Each row is a point. The points of each table are mixes of a few directions, plus a little noise. How many directions does each table use, and how many do they share? Where both have some left over, give the other angles between the two spaces (their principal angles), to ten degrees, smallest first.
In the rows, zero is written as 128.

First (7 x 3)
[[125 158  97]
 [136 121 143]
 [103 140  92]
 [148 115 160]
 [ 70  99  99]
 [233 181 181]
 [ 78  81 124]]
Second (4 x 3)
[[144 112 111]
 [ 62 193 196]
 [163  94  93]
 [143 113 112]]
Directions: first 2, second 1, shared 0; angles 90

First (8 x 6)
[[171 137 165 132  81 120]
 [114  73 102 146 108  62]
 [121 168 107 164 247  95]
 [ 97 142 105 182  96  76]
 [ 99  99 116 102  72 161]
 [151 111 151  89 105 166]
 [154 105 153  88  95 162]
 [118 188 126 120 219 181]]
Second (7 x 6)
[[202 124 169 110 188 115]
 [120  73 124 111  45 121]
 [ 81 179  94 162 192 131]
 [120 193 135 142 152 162]
 [140 135 121 140 218 100]
 [128  93 131 115  70 126]
 [104  97 122 117  31 141]]
Directions: first 4, second 3, shared 3

First (9 x 8)
[[118 130 122 141 190 115 210 122]
 [104 126 153 129  96 153 123 125]
 [ 95 146  84 146  24 160 130 110]
 [149 168  92 123  95 115 111 164]
 [168  91  69 102 154  98 103 134]
 [ 95  78 249 120 163 163 106 105]
 [131 108 109 102 112 134 123 149]
 [121 179 170 162 122 128 122 119]
 [168 125 103 129 194  86 125 123]]
Second (7 x 8)
[[108 130 142 154 127 136 141  93]
 [156 165  98 113  98 114 101 172]
 [121  98 122 130 202 116 198 112]
 [114  84 180 105  84 164  54 121]
 [148 162  83 135 160  98 177 149]
 [108 158 158 159  48 154  67  99]
 [141  99 116 101 177 116 157 149]]
Directions: first 5, second 3, shared 3

First (9 x 11)
[[126 152 100 120 161 127 117 135 196  97 121]
 [143 138 114 145 168 152  87 121 128 143 112]
 [138 105 156 142 111  99 137 132 123 154 137]
 [ 58  94 131 130  45 138 205  96 104  72 165]
 [178 121 178 160 141  99 116 119  77 117 136]
 [115 160  97  64 132 155 125 159  95 135  94]
 [ 95 104 119 120 111 141 131 137 102 158 105]
 [141 127 125 121 159 113  98 159 145 168  92]
 [157 151 132 152 124 129 136  93 182 107 192]]
Second (8 x 11)
[[104 121 111 151 159 169 152 134 111 134 126]
 [130 126 133 149 124 159 138 153 142 132 144]
 [140 124 145  79  68 112 121  54 109 125  74]
 [139 105 144 117  78 162 136 101 127 129 107]
 [ 84 210  96 119 174   7  88 128 131 101 151]
 [145  54 126 139 141 176 125 148 119 128 138]
 [156 158 140 131 160 114 148 157 138 160 129]
 [128 126 129 139 120 126 113 152 146 117 155]]
Directions: first 6, second 5, shared 1; angles 50, 60, 70, 70

First (10 x 14)
[[132 138 113 171 124 154 176 115 123  81 104 130 147 130]
 [119  69 158 118 150  86  53 160 168 127 143 150 114 114]
 [156 110 134 157 153 122  93 125 130 111 132 125 128 125]
 [ 75  40 131  77 141  83   7 194 201 118 144 123 158 134]
 [142 179 108 117 126 172 140 109  91 163 136  85 153 157]
 [208 218 150 144 141 150 169  64  42 209 152 115  77 125]
 [104 151 134 120 110 144 181 128 128 141 123 141 130 131]
 [123 158  71 105  97 139 156 110  99 116 112  88 146 136]
 [ 88 111 140 149 122 147 165 150 168  91 110 154 155 134]
 [134 109 140 128 121  80 140 124 129 126 126 166  75  90]]
Second (10 x 14)
[[173 136  76 137 136 136  81 102  90 105 127  69 150 141]
 [120 111 157 128 132 108 130 135 154 143 116 166 106  98]
 [151 127  97 141 133 118 106 123  93  92 170  86 124 160]
 [194  81 120 146 155  70  49 107 124 108 114 137  85  75]
 [113 120 158 123 126 121 142 135 156 147 109 165 117 103]
 [108 140 130 123 121 146 151 132 129 135 132 126 141 142]
 [157 119  99 144 137 105  94 121  90  87 170  93 112 155]
 [ 49 155 170 109 101 164 215 157 158 158 137 160 148 155]
 [148 135  89 139 129 131 107 121  89  93 164  76 134 166]
 [ 62 154 187  92 106 181 205 141 205 211  38 200 166  81]]
Directions: first 5, second 3, shared 2; angles 90

First (11 x 20)
[[107  94  99 134  62  55  52 128 146 107 114  95 143 112 232 132 192 129
   43 118]
 [114 155 107 127 126 144 139 115 115 134 119 129 132 137 111 135 113 127
   99  79]
 [150  57 163 131 109  63  79 154 165 110 141 109 126  99 205 119 187 132
  153 230]
 [118 113 117 133  96  92  92 127 140 117 123 110 137 120 181 132 158 127
   91 128]
 [120 202 109 122 170 207 200 105  89 155 121 155 125 154  24 137  53 126
  138  46]
 [128 165 126 124 156 175 172 118 108 143 127 145 123 143  65 135  87 125
  147  96]
 [131  74 137 132  91  63  73 143 154 107 129 104 133 108 212 123 184 131
  109 183]
 [141 156 140 123 171 181 181 127 110 145 136 148 116 138  56 128  84 127
  177 123]
 [109  96 108 134  75  64  60 129 146 109 118 100 143 115 219 134 182 129
   57 123]
 [147 120 153 124 155 147 153 140 129 135 139 143 118 128  99 121 114 126
  182 170]
 [144 178 146 123 194 212 211 122 101 153 135 164 113 147   7 124  56 126
  207 115]]
Second (8 x 20)
[[147 154 172 130 156 146 184 125 143 128 112 137 135  92 100 120  79 147
  157 101]
 [ 98 185  30 135 107  64 121 167 199 172  43 149 197 162 162 135  98 222
   68  20]
 [118 130 131 122 140 144 126  86 116  99  85 158 116  58 107 105 120  82
  116  81]
 [ 81 133 111 173  82 143  80 135  93 107 137 117 134 211 166 213 167 118
  162 165]
 [126 160 154 134 160 154 171 112 137 117  77 156 136  71 105 116  75 134
  148  60]
 [136  77 125 101 147 138  86 113  95 120 173 115  81 116 137  90 165  77
  111 182]
 [142 104 132 121 145 136 113 150 117 143 180  98 108 167 150 127 134 145
  137 186]
 [174  80 167 106  92  98 143 135 123 134 212  96 121 144  99 118 184 102
  125 231]]
Directions: first 2, second 5, shared 0; angles 30, 50
